Every row gives one point. Each copy is the shape, with its points in the same order, turned, moved and blurred by noise. Is it also mirrored, or only turned?

Shape (7 x 3):
[[  1.8  -1.6   1.4]
 [ -6.9  11.0  -2.8]
 [ -1.2  17.3   3.4]
 [  0.5  30.9  18.0]
 [-19.7 -24.3   3.2]
 [-37.6 -35.6 -32.9]
 [ 11.9  13.0  -3.6]]
Copy 1 (7 x 3):
[[  2.5  11.5  -4.3]
 [ 15.3   2.5  -6.2]
 [ 20.9  10.3  -5.4]
 [ 36.2  22.6   0.9]
 [-15.1  -5.8  16.0]
 [-28.9 -42.6   2.3]
 [ 12.4  18.0 -17.5]]
Copy 1 is: mirrored
Copy 2 (7 x 3):
[[  3.3  -5.8  -2.0]
 [ -2.4   8.0  -6.8]
 [-11.4   6.4  -4.4]
 [-28.8  12.3   7.3]
 [ 31.7  -1.8  11.9]
 [ 63.0   9.4 -15.4]
 [-10.7  -5.6 -11.6]]
Copy 2 is: mirrored

Shape (9 x 6):
[[ 23.2  -9.4  -7.8   5.8  16.0  -3.2]
 [ -4.5 -11.4 -11.6  -8.3  -9.9 -18.8]
 [-30.1 -33.5  20.7  -3.3  -2.4  25.9]
 [-23.6   4.4  -3.8  27.5  -2.8   4.9]
 [  3.1 -31.9  12.8 -10.0 -11.7 -17.5]
 [-18.9   0.8  12.8   8.4  -5.8  26.9]
 [  6.9  44.5  -6.7 -20.8   7.3 -30.3]
 [ -9.0 -20.2 -13.7 -16.1  19.5 -26.0]
 [ 16.6  23.2  23.6   6.9  28.0 -14.0]]
Copy 1 (9 x 6):
[[ 22.8 -15.9 -11.2  15.0  16.4  -7.2]
 [ -7.7 -19.1  -8.7  -7.9   3.6 -18.9]
 [-26.0   8.2 -28.3  16.6 -19.1  21.1]
 [-19.8  -8.0  15.6   7.5  15.6  18.7]
 [ -8.4 -18.7 -23.3  15.2 -15.7 -24.3]
 [ -9.6   4.0   4.8   8.0 -11.4  26.8]
 [ 22.4  10.7  27.8 -22.2  14.0 -35.0]
 [ -7.3  -2.2 -26.4  -3.3  21.2 -26.4]
 [ 24.8  15.2  21.5  27.0  10.7 -17.3]]
Copy 1 is: mirrored
Copy 2 (9 x 6):
[[ 21.8 -17.2  11.2   5.2   5.0  -8.3]
 [ -8.1 -19.3 -12.8  -8.9  20.9 -17.1]
 [-23.8 -22.9  -9.5  -7.7  -1.1  46.7]
 [-13.5  -8.0 -21.7  11.6 -23.0  -2.0]
 [-10.8 -35.8  -0.2   3.1  30.6   3.2]
 [-11.9   4.1 -11.0   9.5  -8.8  24.3]
 [-11.3  25.4  16.7   3.5  20.5 -49.6]
 [ -7.9 -29.0   8.9 -25.4   9.3 -20.2]
 [ -4.2  -0.9  33.9  27.7  -3.0 -19.9]]
Copy 2 is: mirrored

Shape (12 x 9):
[[  3.7   4.7   9.5  10.2  -8.1   3.0  -3.8   3.5  -4.4]
 [ 14.6  21.6  13.3  -9.1  11.1  -8.0  -0.9 -11.0 -31.2]
 [-36.6  14.3  21.7  -6.1  -5.4  13.2  -2.1 -10.4 -30.9]
 [ -0.7  21.4  16.7 -16.0 -12.9   3.2  25.2   5.0 -12.0]
 [  0.8  11.6  19.8  -8.5   4.4  10.4  -9.3  -1.9   0.9]
 [ 15.0  12.5 -52.8  35.8  -1.5  15.0   5.4  -6.6 -11.8]
 [  1.6 -10.9   1.7 -12.3  80.0   5.0  -1.6 -12.2  -4.4]
 [ 13.8   9.0 -26.4  36.8 -11.3   1.7  17.8  -7.4  -4.1]
 [  0.7   6.4 -22.2 -14.5 -12.1 -23.6   5.0 -15.4  -4.0]
 [ -6.9  15.0 -25.4  -6.6  -5.8  -9.9   7.0  26.4 -10.6]
 [  8.0  12.7  15.5  53.4   2.0  -3.4   1.8 -11.1  -3.8]
 [  7.5 -26.2  17.2  -1.2  27.6   7.2   1.0   9.0 -12.0]]
Copy 1 (12 x 9):
[[  3.4  -3.4  -3.6   3.7  -1.3 -13.4  -8.8  -5.2  -6.6]
 [ 24.6  -4.0   1.7  -9.7  15.2   7.4  -0.3 -14.3 -26.4]
 [-20.1  -4.9   8.2 -21.3   2.3  20.6  20.8 -21.3 -20.0]
 [ 19.8  10.3  -6.9 -26.1  -6.4   6.2  11.7 -12.2   1.1]
 [  4.5   2.3   9.7  -0.7  -0.6  14.4 -12.9  -7.2  -4.4]
 [  0.8  -2.8 -58.6  36.7  -3.8 -24.4   3.1 -20.0 -13.7]
 [ 19.6   3.9  10.0  43.0  56.2  45.2  -2.6   3.9   6.8]
 [  4.6   7.3 -30.2  24.4  -8.4 -27.8  11.9 -18.3  -8.3]
 [ 12.0   7.6 -26.6 -11.3  25.8 -12.5  -9.9 -39.9  -3.4]
 [  0.9  22.5 -40.7 -20.2  19.0  -9.6  -7.9   0.6  -8.0]
 [ -2.2   9.9  16.4  26.3 -14.0 -33.6   9.8  -7.9 -19.1]
 [ 10.6 -17.2  11.7  15.0  28.4   2.5  -2.3  16.4  11.8]]
Copy 1 is: only turned
Copy 2 (12 x 9):
[[ -0.2  15.2  14.5   3.8  -1.8  -3.9 -12.6   0.0  -8.6]
 [  7.8  22.9   9.1 -14.4  28.0   3.1   4.8  -6.9 -29.2]
 [-37.2  15.9  28.5 -29.6   4.7   4.3  -2.9   3.5 -25.9]
 [  0.0  13.4  11.6   3.8  -5.9   0.0  15.1  15.2 -38.0]
 [ -3.9  19.3  25.4  -1.6   9.6  -2.1   8.5   2.9  -1.8]
 [  2.8  19.2 -35.7  15.3  -9.8  38.6 -31.2 -19.2   2.1]
 [-26.0  -4.7  -4.2   7.2  58.9   2.0  33.7 -29.8  18.7]
 [  4.9  15.7 -20.3  19.0 -19.0  13.6 -24.4 -20.2 -15.0]
 [ 13.4   2.3 -18.4 -25.4 -10.3  -4.0   7.5  -5.7  -8.3]
 [ -4.0   9.1 -23.6  -2.9   0.1   2.2  -6.5  28.2  -8.4]
 [ -8.7  37.0   7.3  22.2   1.2 -13.8 -28.0 -34.3 -16.4]
 [ -7.8 -17.8  19.4  15.5  32.8  -5.3   0.0  -8.3  -0.6]]
Copy 2 is: only turned
Copy 3 (12 x 9):
[[ -2.6  -1.3  20.7   1.8  -6.4   9.9  -8.7  14.1  -9.1]
 [  2.0 -15.2  29.3  -0.8   6.0   5.6   7.8  -8.7 -35.9]
 [-47.1   4.1  24.5   2.3   2.3  13.0   7.2  16.3 -25.3]
 [-15.3 -12.4  29.1  -4.1 -12.2  14.8  28.7  11.2 -13.7]
 [ -7.5   1.6  28.7  -6.1  11.4  15.9   2.0  13.6  -7.3]
 [ 27.8  18.5 -34.1  25.5  -5.3  12.3   7.4  -5.9 -19.9]
 [  5.4  -2.1  -7.3 -27.1  67.6 -27.2   1.5   9.9 -39.0]
 [ 24.7  11.3 -15.8  21.2 -17.4  -2.3  13.8  -1.0 -12.7]
 [ -7.2 -24.1  -6.0  -3.3  -9.5  -1.3  13.1 -29.3   0.4]
 [ -3.2 -32.6  -7.2  16.6  -3.8  14.7  19.9   7.3  -1.9]
 [ 17.0  24.5  19.1  27.5 -13.3 -13.6  -7.9  15.6 -21.7]
 [  1.3 -13.8  10.8 -27.4  19.9  -6.9  -7.7  34.7 -22.2]]
Copy 3 is: mirrored
Copy 4 (12 x 9):
[[  3.9   5.5  -2.7   6.3   6.8   2.5  -1.6  14.8 -19.0]
 [ 12.7  12.6 -25.0  -6.4   4.4 -30.1  -4.0  11.1 -37.5]
 [-16.2  25.4 -13.6 -23.5  14.2   5.6  19.9  -1.5 -43.5]
 [  6.5  25.5   4.9   0.8 -12.9 -12.8  18.2   6.6 -23.9]
 [  4.8  24.8   5.3  -5.6  18.5 -10.5  -5.7   7.5 -17.6]
 [ 35.6 -22.9 -38.4  31.2   6.3  32.9   1.9  -7.4 -11.8]
 [ 30.3  -7.0 -30.2 -34.5  48.3 -50.0  13.9 -11.4  11.9]
 [ 18.8 -19.3 -15.3  39.2   1.0  13.8   7.3  -7.3 -13.4]
 [ -8.0 -10.8 -21.7  -0.1 -20.5  -6.2 -10.8  -7.4 -10.9]
 [ -3.9   6.2 -30.2  10.9 -19.3   8.7  12.9  15.1   4.6]
 [  9.3  -6.4   2.3  37.9  41.1  -2.8   0.1   9.5 -35.2]
 [ 16.1  -6.3   4.7 -27.7  29.2 -18.6  19.3  21.4 -10.2]]
Copy 4 is: only turned
